Every row gives one point. Before rounding, the points of a table are all equally far from one centre. They may lie mostly on one side of it. Where is the centre, to within rounding?
In the rows, 128 means zero.

Points (7 x 3):
[[172 173 139]
 [147  79 115]
 [126 137 199]
 [108  99 106]
 [154  78 170]
 [184  94 134]
 [138 105 197]]
Centre: [139 127 145]

Points (12 x 6):
[[153 131 104 128 169  66]
 [102 139 142 166 177 132]
 [146 126 145 133 140  45]
 [118 168 185 112 150  86]
 [146 180 134 120 156 116]
 [129 136 193 145 168 125]
 [123 133 150  81 190  77]
 [ 96 109 156 151 199  85]
 [101 150 177 114 194 111]
 [ 85 124 147 113 198  78]
 [129 167 172 144 172  67]
 [ 89 153 166 117 193 104]]
Centre: [123 129 144 127 158  97]

Points (14 x 11):
[[182 130 115  83 123  87 105  91 147 118 203]
 [137 126 134 116 123  61 144  97 121  44 179]
 [128 173 109 113 124  75 103 142 157 106  88]
 [123 175 111  28 129 128 114 139 162  94 167]
 [112 171  83 147 158 103 102 189 151  97 151]
 [133 147  97  78  86  89 131 150 189  39 146]
 [148 137 184 128 102  61 129  97 168  84 160]
 [136 161 124  71 182 166 162 159 192 117 152]
 [ 95 177 146 102 122 103 110 112 158 165 181]
 [101 187 102  96 107  53 141 133 146  85 155]
 [ 98 141 148 136 169  87 112 165 115 114 188]
 [173 163 112  85  92 104 107 133 171 154 200]
 [115 171 115 160 117 117 196 172 188 130 188]
 [142 134 156 102 128  74 145 177  93 121 137]]
Centre: [136 140 124 119 119 130 142 133 152 100 158]

Points (21 x 14):
[[140  82 148 127 105 197  92 101 135 162 150 178  96 166]
 [ 84 141 105 147 106 185  98 162 124  65  89 163 117 118]
 [140  66 138  85  92 220  98 130 162 133  96 169 109 141]
 [106 144 102  97 137 218  57  78 134 138 165 161  89 148]
 [ 91 133  90  91  85 188  97 142 167 133 144 140  45 125]
 [120 111 176 165 125 206  91  81 129 136 127 144 115 122]
 [ 93 118 118 139 101 221  91 113 142 168 104 117 145 154]
 [ 78 115  94 168  83 183 116  82 141 136 138 190  88 108]
 [ 71 111 115 105  88 201 167  66 132 116 107 136 115 142]
 [ 90  69 119 135  86 144 159 103 136 143  93 151 142 124]
 [105 112  47 137 125 181 126  90 106  80  72 178 156 159]
 [115 146 121 147 133 156  94 101 127 222 137 132  90 116]
 [131 145 101  81  84 186  76  73 127 155 122 159 140  78]
 [ 67 133 112  78  82 180 135 108 174 104 112 126 115 118]
 [ 58 127 112 157 163 163  94 103 147 130 156 165 131 143]
 [ 86 115 117 146 121 209 155  46 156 156 116 158 130  87]
 [139 135 107 113 111 150  98  53 141 173 120 177 172 122]
 [ 95 149 127 147  99 186  75  98 167 163 120 116 129 129]
 [131 175 114 108  94 232 107  78  94 103  92 153  94  89]
 [100 126 162 116 142 198  80  83 149 141 117 169 156 143]
 [125 141  73 121  87 217 102  69 126 130 158 178 148  98]]
Centre: [140 125  91 117 147 177 129 114 135 130 109 150 102 121]

Points (27 x 24):
[[175 167 150 145  81 121 127  94 137 139 127 149  44 105 115 160 165 157
  211 160 104 180 117 120]
 [127 134 113 157  40  86 108 130 138 127 113 141 182 168 115 126 169  82
  203 178 173 139 108  93]
 [ 92 137 174 204 103  91 133 108  96 183 131 129 166 140 127 105 168 136
  173 138 110 168  90 134]
 [115 150 110 189 125  58 163  91 160 177 136  93 126 140 142  90 148  75
  179 131 119 173 190 125]
 [166 173 156 159  32 136 151 125 158 158 111 174 116 160 119 120 135 149
  131 166 128 141 167 122]
 [161 129 119 166 136 118 135 143 160 132 157 119 112 129  75 144 156 150
  212 111 137 177 101 139]
 [165 180 119 177 121 138 101 148 137 104 103 105 159 175 150 163 193 106
  169 157 171 155 106 105]
 [184 124 135 191 104 126 158 106 154 199  98 128 132 144 108 123 157 148
  193 180 148 148 117 135]
 [157 191 130 183  32  89 112 127 168 146 108 134 136 101 127 179 173 122
  199 124  97 165 155 126]
 [135 107 115 206  90  71 149  91 134 133  93 125  88  68 142 133 143 114
  193 153  96 212 158 168]
 [ 90 111  90 194  55  64 150 112 124 103 121  99 162 129 121 140 137 111
  177 217 148 179 181 134]
 [136 143 109 176  82 130 137 109 109 185 133 110 101  91 167 152 149 164
  203 198  88 154 186 119]
 [130 110 169 192 110  42 131 110 132 146  66 111 102 155 112 113 150 107
  175  90  97 126 176 125]
 [152 178 123 186  91  95 112  59 146 143 103 113 138 131 142  79 155 137
  153  93 172 237 163 117]
 [121 172 137 191 153 101 136  99 100 148 121  63 106 143 130 141 165 112
  155  98 182 122 175 116]
 [164 122 132 204  59 122 160  50 111 188 129 122 129 113  96 136 189 122
  190 132 153 167 193 149]
 [165 152 123 171  90 107 165 138 149 134 149  64 120 140 191 124 187  99
  159 115 142 138 140 130]
 [149 142 153 206 127 101 173 124 147 147 124 135 126 139 157 118 178 105
  169 206 144 211 155 137]
 [159 154 110 225 106 120 172  60  98 136 101 123 134  73 118 109 205 122
  184 133 122 167 172  94]
 [154 164 138 186  84 104 142 133 170 156 155 151 113 105 124 110 138 129
  175 137 162 189 184  62]
 [168 158 133 194  75 116  90  95 122 157 106 124  98  89 118 133 224 128
  215 137 138 181 147 160]
 [139 116 111 211  73 120 138  84 123 159 138  97  79  72 107 164 177  67
  192 153 126 156 157 110]
 [162 129 141 150 110 139 115 106 166 151 111 132 168 106 196 158 179 142
  173 198 171 142 115  72]
 [114 135 166 146 167 113  85 125 115 136 121  93 106 126 113 118 131  53
  151 109  76 184 146 129]
 [163 138 156 143 121 128 136 131 108 156 116 113 201 133  72 110 168 108
  168 124 128 188 147 180]
 [162 125 139 180  81 128 114  55 178 131 140 140 111 150 111 107 167 116
  177 181 197 179  93 151]
 [147 124 155 187  81 130 134 148 101 147 104  74 166 105 158 101 185 120
  205 155 150 176 153 123]]
Centre: [134 127 124 144 103 108 113  79 124 117 118 132 134 132 131 140 153 122
 157 143 124 157 155 118]

Points (30 x 24):
[[155 154  51 174 123 149 153 174 143 175  87 155 102 108  90 151 160 112
   58 159 101 141 136 105]
 [116 148 129 142 101 153 174 140  89 183  83 148 131  34 125 157 116 115
   99 155 124 175 176  79]
 [ 81 143  87 156 133 122 161 131 152 144 101 184 138  99 163 189 159 143
  127 159 144 193 165  72]
 [113 162 124 145  98 158 141 102 111 192 132 192 146  74 119 226 141 148
   85 165 143 141 188 130]
 [ 98 135 118 137 155 151 168 124 130 169  77 161 138  55 149 193 151 135
   64 132 171 144 102  83]
 [127 161 115 116 133  99 122 140 187 221  62 148 137  93  87 195 131 124
   93 154 147 141 140 149]
 [117 130 131 171 101 130 146 123 132 202  74 121 131  76  98 180 201  91
   89 143 142 170 116  93]
 [100 144 124 133 119 159 180 120 123 186  96 160 150  86  52 184 142 137
   81 132 186 147 159  93]
 [135 175  74 160 119 160 113 144 139 183 110 110 153  58  89 231 134  97
   74 139 149 148 159 144]
 [118 178  65 147 162 126 160 151 134 185  79 138 130  90 110 191 181 158
   77 184 144 146 164  81]
 [ 92 134 104 129  58 106 127 109 122 158 100 132 123  89 111 224 149 111
   74 152 125 143 183 104]
 [112 123 107 114 148 150 143 102 128 175 137 104 112 109  90 174 160 110
   47 173 177 176 165  98]
 [ 95 114 122 173 123 184 147 117 135 139 130 135 148  91 130 205 139 180
   78 146 131 184 210  88]
 [ 80 125 118 152  83 191 157 135 161 169 125 164 122  82  95 187 170 115
   89 209 141 134 141 118]
 [ 68 150 132 105 178 146 165 128 122 127  96 144 121  92  96 176 108 117
  117 168 168 173 117  68]
 [108 154 143 200  99 111 158 121 109 153  78  96 142  83 126 192 162 137
   77 188 176 152 144 118]
 [ 84 135  68 174  99  87 144  94 100 149 133 174 110  84 111 181 125 102
  104 152 149 193 142 113]
 [117 142 123 158 142 147 114  97 172 189  91 111 160  68 151 213 149 124
   95 146 134 165 203 122]
 [128 199  95 165  77 156 115  99 124 120 131 137 126  99 136 179 131  96
   88 170 107 153 101 117]
 [116 128  89 111  93 169 171 126 137 146  94 149  98  78  67 180 162 160
  126 169 120 153 209 117]
 [108 184 146 139 116 123 129 112 129 182 112 110 101  59 118 172 172 179
   47 163 167 140 121  92]
 [105 120 140 123 132 138 166 115 123 137  64 126 145  62  97 197 155 162
   86 164 167 138 204 107]
 [ 88 166 143 166 115 118 140 142 125 162 110 165  92  75 109 158 183 149
   94 160 174 205 176 100]
 [101 175 146 127 138 149 171 145 180 189 147 114 108  56  98 187 160 114
   87 158 165 129 169 145]
 [ 88 145 134 157 143 148 136 113 116 166  73 112 143  86 110 226 177 137
   69 161 162 129 190  95]
 [ 85 158  97  94  86 186 164 141 131 151  83 122 132  73 100 162 153 148
  114 130 153 163 184 100]
 [ 96 139  94 123 143 126 176 107 163 176  83 154 107  45 127 187 184 162
  101 184 154 122 147 135]
 [ 93 177 113 137 172  98 141 122 130 138  55 142 109 100 141 202 166 150
   78 139 154 159 158 144]
 [129 130  95 140 106 158 172 121 121 173 109 143 135  85 131 182 188 170
   90 172  88 151 159  46]
 [ 88  86  85 150 129 108 136 111 149 183 112 127 131  91 131 216 202 118
  136 138 156 194 143 109]]
Centre: [120 125 116 153 136 135 118 145 122 158 127 128 123  98 113 164 131 148
 126 144 129 130 136 122]

Points (29 x 24):
[[158 136  93  48 141 124 157 110 110 185  83 143 144 109 140  92 141 126
  191 180 133 119 119 127]
 [175  95  87  90 187 109 136  84 135 154  86 178 209 101 153 129 181  96
  137 150 127 126 133 140]
 [146 128 134  64 124 104 119 127 118 133  86 113 171 113 158 113 129  91
  176 132 102 133 179 196]
 [145 110  64 130 159 126 150 123 169 150  46  95 169 159 116 194 152  95
  174 175 123 141 123 138]
 [213 145  92  61 132 123 146 131 151 179  91  97 177 126 166 160 149  81
  145 165 104 116 135 141]
 [186  54 100  83 180 125 112 115 168 146  85 117 210  73 164 150 152  81
  155 135 113 126 152 114]
 [185 148 141  63 147  63 156 100 162 114  51 124 157 113 133 148 117 104
  130 131 155 103 138 143]
 [168 130  79  65 130 143 161  98 163 160  55 104 195 131 161 116 165 107
  208 143 167 146 174 114]
 [140 101 105  78 171 163 147  90 126 123  50 117 185 128 159 121 155  62
  194 174 140  92 166  94]
 [159 100 116 123 165  80 127 108 152 126  68 162 194  87 159 111 144  94
  162 148 109 122 168 168]
 [186  85 126  99 179 107 132 104 144 161  91 118 184 118 114 144  84  79
  151 123  92 126 123 174]
 [191 154 162 115 142 100 159 108 119 148  86 113 171 102 144 115 108  72
  178 171 153 128 155 142]
 [128 105 140  78 180 159 159 119 178 141  51 105 191 126 198  93 140  77
  163 151 119 163 162 150]
 [187 117 129  63 147 100 180 123 149 166 100 137 214 138 128 152 139 127
  154 152 126  99 158 115]
 [179 147 102  90 147 124 160 128 154 176  69 121 188  90 151 146 133  98
  215 149 145 134 158 159]
 [158 113 119 109 144 114 157  50 172 186  61 139 170 121 147 144 104  88
  181 184 130 138 172 152]
 [194  93 126  38 132  58 166 142 154 143  82 162 160 163 154 118 173  90
  118 145 150 117 128 148]
 [138 113 122  99 177 111 171  80 111 178  56 160 190 128 124 133 156 109
  133 151 166  98 107 109]
 [138  92  71  84 121 144 150  62 145 147  86 143 148 118 182 151 166  79
  183 132 130 173 200 115]
 [159 115  89  95 171 112 115 135 158 191  85 161 188 150 160 101 132  53
  173 155 120  88 160 135]
 [139 150 107  63 172 161 187 110 110 164  56 120 187 149 116 110 170  90
  173 169 120 136 161 125]
 [166 113  70  78 162 126 144  76 136 155  68 123 213 118 119 130  84  89
  149 179 154 119 168 152]
 [160 116 120 122 150 136 130 118 185 166  86 147 160 116 155 104 125 121
  176 192  97 153 149 130]
 [158 126 100  77 189 108 136  77 175 160  58 139 204 111 172 126 136  66
  187 124 127 124 172 135]
 [178 106  63  79 164 145 175  97 149 157  81 141 180 135 186 152 137 128
  135 171 121 143 153 137]
 [157 123  69  59 145  89 130 125 163 180  70 129 210 120 171 132 132  70
  181 151 117 130 183 142]
 [125 129 107  79 205 123 158  92 164 158  33 107 191 124 181 123 163 111
  161 156 128 118 147 101]
 [175 117 127  69 165  80 131 137 153 114 116 156 144 146 190 146 142  57
  180 163 127 116 166 150]
 [182 120  75 113 114  83 133  94 164 154  79 139 152 140 118 135 131  99
  181 170 105  92 124 110]]
Centre: [136  90 103  87 154 112 160 113 160 152 103  98 137 120 125 119 156  72
 139 145 153 131 150 137]

Points (28 x 24):
[[153  86 167 155  63 145 117 156 104  46 218  97 101 147 152  69 166 124
   70 114 146 129 153 119]
 [140  95 106 170 109  92 119 143  93  61 183 108 100 101 131 100 188 126
  107 174 168 108 176 107]
 [ 86 108 172 111 100 134 103 165 106  73 187 132  76 131 129 103 147 114
   79 171 109 120 180 165]
 [117  91 193 189 108 133 115 109 109 100 204 120  98 101 109 117 141 162
   89 161 158 168 127 153]
 [156  75 178 119  80 102 121 164  71  80 195 112  93 120  83  96 141 133
   84 159 153 117 115  93]
 [130 106 199 146  81  97  97 149 105  85 176 117  51 147 150 136 188 117
   96 133 153 130 181 137]
 [103  77 166 142 100 122 168 196 127 107 176  94  73 110 132  86 112 141
   82 154 156 137 171 128]
 [166  90 129 159 127 123 128 142  40 109 146 154  96 107 118  89 170 111
   61 153 126 137 143 144]
 [154  78 138 147 107  88 118 173 119  91 178  91  80 160 117  77 147 100
   94 136 177 110 196 130]
 [132  73 128 129  82  86 137 153  68  71 157 135  99 100 120 120 130 160
  121 163 161 153 187 104]
 [115  88 150 185  83 125  93 177 123 109 197 130 135 120 151 104 145 124
   83 168 173 130 186 136]
 [ 92  79 163 135  90  98 132 187  72 115 190 126  87 130 118 123 161 118
  102 169 134 138 178 125]
 [124 115 144 130  82 118 106 182  84 119 217 143  86 131 163  84 194 117
   47 173 151 110 132 123]
 [190  81 152 135  78 167 121 129  90 121 174 161  85 109 123 107 170 112
   82 162 141 120 180 182]
 [119  70 133 132  48 120 158 202  77  78 161 118  86 153 127  93 144 124
   85 136 165 114 160 111]
 [118 111 152 142 103 102 142 177  90  64 207 124  76 171 134 113 172 132
  106 152 170  74 132 106]
 [121 104 161 176  89 148 102 182  76 100 161 104  66 134 128 117 149 145
   50 153 146 140 150  98]
 [132  90 125 147  46  99 119 186  61  89 183 138 110 113 128  98 141 171
   88 171 151 118 147 152]
 [132  99 177 138  88 138  97 162  98  83 249 107  82 125  99  99 166 116
   75 148 159 147 145 135]
 [ 96  56 166 127  82  71 127 163 101 116 166 109 100 167 108 118 152  93
   92 176 182 122 117 144]
 [128  81 179 116  76 142 102 151  85 120 197 117 111 124  89  86 136 132
   90 148 184  74 166 141]
 [161 115 174 152  62 135 118 172  84  86 185 110  95 147 102 127 199 131
   75 174 142 158 167  99]
 [134  70 139 150  78 112 107 195 108  77 191 110 110 158 112 113 188 152
   57 154 162 150 139 102]
 [108  72 158 134  75 156 105 168  78 102 192 145 123 122 142  83 176 135
   52 179 183 148 168 115]
 [ 93  78 135 132  81  83 150 156 108  79 180 140  56 117 121 117 141 140
   72 139 131 133 151 139]
 [124  85 144 116  73 150 102 110 117  67 214 116 101 121  94 163 163 106
   94 148 151 106 113 108]
 [141 102 177 143  92 123 145 176 112  56 214 108 117 125 123  78 180  99
   66 132 141 106 136 114]
 [145 109 153 179 118 111 139 178 120 106 177 113  73 103 131 107 152 131
   73 161 145  78 140 113]]
Centre: [142 118 138 109 100 139 127 133 112 108 156 107 111 139 151 100 155 133
 116 147 161 148 123 139]

Points (30 x 24):
[[ 81 125 104 150 121  85 122 209 140  96 148 123 107 141 122 146 140 127
  142 133 131 199 175  74]
 [ 91 143 104 169 124  67 144 164 121 122 100 104 112 121 135 156 159 116
  142 122 111 198 199  63]
 [ 76 140  98 153  88  47 117 189  90 112  96  99 114 145 123 182 134 137
  116  71 127 188 174  73]
 [ 85  89  92 159 133  67  80 189 101 135 110 102 160 112 124 166 157 163
  139  82 139 182 176  53]
 [ 93 112 103 135  91  50 137 206  80 129 104 103 116 138 150 153 130 147
  119  92 130 180 191  91]
 [101 110  97 179 122  58 114 158  97 121  87 126 135 107 131 141 123 113
  130  88 109 163 206  54]
 [ 75  92 113 138 112  62  93 202  70 126  88  95 117 118 129 132 122 134
  148 108 140 188 171  60]
 [110  73 113 144 117  57 129 203 120 132 119  91 116 124 128 151 140 119
  109 109 141 193 200 116]
 [ 92 119 121 149 111  60 134 165  82 137  91  88 118 106 143 148 104 129
  145 121 126 187 196  79]
 [106 134 138 173 107  50  88 178 116 156 123 109 111 113 134 173 127 159
  164  78 129 192 184  86]
 [124 106  91 159 111  71 120 195 108 119 114  80 146 155 109 165 116 116
  145  97 117 188 184  72]
 [ 69 119 146 161 114  33  82 208  95 115  99 109 138 123 109 148 130 132
  153 108 131 212 169  98]
 [ 86 137  80 126 146  66 104 210  78  95  96  98 144 128 122 172 140 132
  131  86 101 184 208 106]
 [ 52 101 145 149 143  96 119 163  89 156 128  99 113 133 113 169 122 160
  125 123 149 196 179 111]
 [ 90 104 132 114 124  75 122 179 100 111 124  94  96 154 129 155 133 155
  158  98 137 192 196  67]
 [114 135 115 143 126  66 103 175  76 111 125 139 109 122  94 150 149  96
  109 115 117 209 186  70]
 [ 91 139 107 125 123  70 103 219 110 124 125 114 106 132 125 119 120 147
  151 144 156 213 169 101]
 [107 115 125 152 146  85 110 200  81 139 106 102  87 135 119 173 129 111
  122 116 109 181 199  96]
 [ 80 114 122 183 125  66  97 183  99 110 107  92 121 110 128 131 149 122
  152 127 120 199 195  75]
 [ 72  81 135 169 134  70 105 159 115 137 117  96  99  94 147 157 111 133
  143  91 138 167 191  82]
 [ 73 103  99 162 133  58 151 189 105 154 139 126 149 125 137 176 146 108
  147 119 114 169 192  86]
 [ 71 128 124 153 152  53 105 165 103 113  99  62 119 142  90 133 122 103
  109 123 117 206 186  87]
 [104 135  60 149 122  69  77 189  85 120 127  62 108 126 132 147 135 144
  121 100 149 164 189  81]
 [ 88 132 118 156  78  70 100 179  95 155 120 100 116 133  65 156 140 116
  149 115 139 217 186  81]
 [ 69 101 150 124 121  75 109 168 111 101 121 104 121 124 125 157 138 108
  119  85 165 218 183  91]
 [108 118 156 148 119  76 119 195  75 116 134 111 136 154 117 178 152 150
  139  90 121 184 189  97]
 [ 94 118 124 140  98  59  88 183 114  92  92 120 175 122 112 126 159 154
  116 118 132 209 196  99]
 [ 49 104  99 157 109  71 132 161  92 116 110  70 126 133 132 153 141 125
  145  88 117 196 200  76]
 [ 83 121 130 163 123  94 103 207 109  92 103  85 100 131 115 156 110 158
  122 116 144 185 159  87]
 [102 117 118 161 105  36 118 181  73 102 123 105 136 138 123 147 122 120
  153 127 130 177 168  66]]
Centre: [ 85 133 107 121 126  77 105 159 122 138 112 112 130 120  97 129 151 128
 139  90 119 145 144 117]

Points (30 x 24):
[[155  80  82 147 174  44  90 109 135 156 137 187  93 129 118 172 144 136
  153 114 124 147  37 138]
 [177 122  92  97 100  89 118  76 143 150 159 177  99 120 134 181 171 125
  178 163  98 153  57 162]
 [164 123  90 137 156  46 108 122 123 136 149 175 123 134 120 193 154 134
  134 142 110 163  75 189]
 [153  93  89 169 185  55 101  99 149 151 118 182 117 160 119 166 146 140
  126 135  63 172  61 147]
 [147 138  73 121 171  69 116 103 127 140 133 176 102 162 109 156 132 109
  158 155  72 154  71 190]
 [150 106  77 125 163  94  96  71 131 169 141 171 112 149 125 196 156 143
  166 144 100 165  59 171]
 [137 140  85 173 195  53 119  85 145 152 137 134 128 126 123 198 161 124
  124 149  90 167  70 157]
 [164 100  92 115 155  54 111 105 141 142 154 156 113 145 132 216 170 119
  181 119  93 187  83 161]
 [143 115  37 171 143  74 139  97 145 146 146 175  75 125 111 147 159  91
  114 163  97 140  94 146]
 [155  89 100 132 159  62  80  70 128 121 143 161 104 169 127 197 169 147
  142 127  85 188  79 151]
 [147 136  79 142 172  92 131 110 128 148 145 152 116 160  93 168 167  98
  119 161 132 183 103 179]
 [158 131  87 142 148  42  94  56 125 199 125 161  98 123 120 175 190 135
  132 145  86 149  87 147]
 [116 141  78 127 145  95  91 117 164 130 165 150 110 132 125 183 156 115
  132 182  63 163  78 139]
 [165 130  93 163 184  37 124  77 123 137 110 171 119 134 153 177 138 110
  109 152  71 151  99 166]
 [161 129  99 131 182  65 126  93 158 158 111 171 136 102 147 196 147  87
  149 131  97 187  82 174]
 [141  95 123 151 163  84 111 110 137 155 144 186 129  99  90 211 170 118
  145 145 128 192  68 138]
 [154  99  90 115 172  68 106  82 121 163 114 160 124 103 119 161 184 131
  129 140 124 191  34 162]
 [162 160  87 116 156  41 131  68 123 167 156 142 101 123  91 194 162 105
  167 137  82 141  63 141]
 [169 110  82 121 153  99 106  83 149 169 147 178  93 138  88 172 149 116
  143 174 129 168  60 152]
 [168 122 110 132 152  44  93  79 104 127 127 181 121 166 115 194 139 125
  138 143 120 154  65 162]
 [165  98  90 105 175 112  93  88 108 175 170 161 130 151 110 180 150  95
  119 124  85 181  77 153]
 [194 136 110 162 194  92 108 112 113 163 151 193 134 118  96 133 136 108
  117 114 103 153  63 166]
 [116 116  79 162 152  85 130  77 107 132 104 179 119 165 120 167 143 121
  174 163 117 165  64 171]
 [145  98 102 121 171  95 127  77 186 170 155 160 110 127 161 207 166 115
  124 143 105 163  66 174]
 [170 133 111 147 160  69 133  71 129 140 152 147 110 162 121 208 208 119
  159 158  89 181  62 149]
 [160 121  86 122 138  65 115 107 118 163  94 152 119 124 125 166 180 114
  112 151 123 203  73 180]
 [133 146  99 157 153  71 121  83 121 130 156 157 134 160 111 169 175 149
  170 128 118 189  93 174]
 [171 156  94 133 165  62  98 107 119 138 133 164 112 176 148 187 172 157
  145 142  65 157  86 149]
 [138 145  78 117 168 104  80  91 128 120 113 177 136 167 106 187 172 124
  145 150 113 150  73 160]
 [172 121  77 123 158  70 114  86 126 138 162 157 101 130 100 185 183 138
  153 171 106 170  94 172]]
Centre: [148 104 137 138 143 105 130 104 131 134 117 128 101 123 126 144 164 110
 143 114  95 122  90 129]

Points (27 x 24):
[[128  94 140 131  77 168 125 123 113 121 164 198 155 142  77 107 127 147
  137 147 153 152 103 205]
 [154  95  98 184 122 198 155 158 126 107 151 199 179 111 106  68 156 120
  155 112 110 171 102 186]
 [186 104 104 145 107 173 141 176 136 101 191 196 133 121 101  91 126 134
  168  93 126 161 132 193]
 [149 117 104 159 121 233 163 159 148  96 167 195 144 119 146 101 162 114
  153 121  91 162 128 188]
 [142 115 112 167  84 188 103 185 134 127 154 191 164 102 106  67 135 136
  181 136 111 122  83 172]
 [154 150 148 147  69 206 169 144 108 138 168 172 175 168 126  90 136 171
   97 145 149 130  75 198]
 [151 104  78 186  84 160 117 130 152  97 136 166 161 122 141  75 157  99
  143 132 119 135 111 199]
 [135 105 122 144 112 189 116 166 125 109 181 171 135  99 110 109 145 153
  111 144 137 154  89 214]
 [165  99 106 162 106 210 132 155 145 109 170 223 104 104 133  85 137 131
  153 163 122 148 111 142]
 [135 142 120 177 107 178 105 190 143  57 151 169 131 131 144  86 127 156
  113 140 106 144 125 174]
 [145 117  90 156 102 181 117 123 130 115 147 199 167 105 165  89 156 129
  150 163  99 108 101 185]
 [125 109 156 200 100 144 159 196 106 102 182 198 165 131 107  78 155 151
  133 128 144 127 118 188]
 [140  98  91 173  95 166 125 196 134 100 163 183 164 122 125 115 143 141
  161 102  94 126 114 205]
 [158  83 154 169 105 163 174 166 135 109 161 225 180 143 116 108 176 147
  173 141 113 145 134 196]
 [108 118 129 176  95 182 124 174 136 122 161 230 183 118  96 113 151 130
  141 138 114 135 108 169]
 [132 120  88 183 118 204 161 157 116 124 166 177 184 170  87  84 115 108
  155 169 135 154 137 180]
 [169 126 141 195 100 212 131 149 136  94 148 177 166 117 114 130 139 118
  173 153  75 146  91 138]
 [163 102 136 196 121 170 114 188 133 110 185 190 159 164 162 102 135 141
  113 139  99 152 125 149]
 [154 148 107 169  51 168 181 167 125 139 134 189 155  88  85  85 193 159
  181 112 102 128  74 170]
 [157  81 109 133 120 201 169 179 125 121 168 204 150  86 103 115 185 134
  142 148 117 100 122 149]
 [160  83 100 138  61 162 102 193 130 127 142 146 162 137  91 110 136 141
  155 139 110 135 115 211]
 [143  61 110 171  84 195 142 190 132 103 171 188 160 128 118 110 178 120
  151 141 108 123  78 178]
 [164 104  62 179 113 200 155 162 140 125 193 197 139 112 124 100 165 156
  142 124  99 160 107 176]
 [161 101 133 169  87 196 131 175 116 106 159 204 133 113 145 109 126 119
  189 108 141 176  91 170]
 [161 116 153 182 106 176 136 174 127 105 178 219 175 114 105 100 152 151
  147 184 126 162  93 162]
 [167 119  87 159 107 219 154 154  97 124 175 162 181 139 128  95 111 151
  121 147  82 117 138 125]
 [183 142  99 196  88 189 141 131 142  98 182 175 143 130 151  73 167 184
  164 146 114 141 111 177]]
Centre: [149 137 122 140 100 154 167 160 119 128 137 155 132 151 121 100 159 133
 145 140 119 146 110 146]
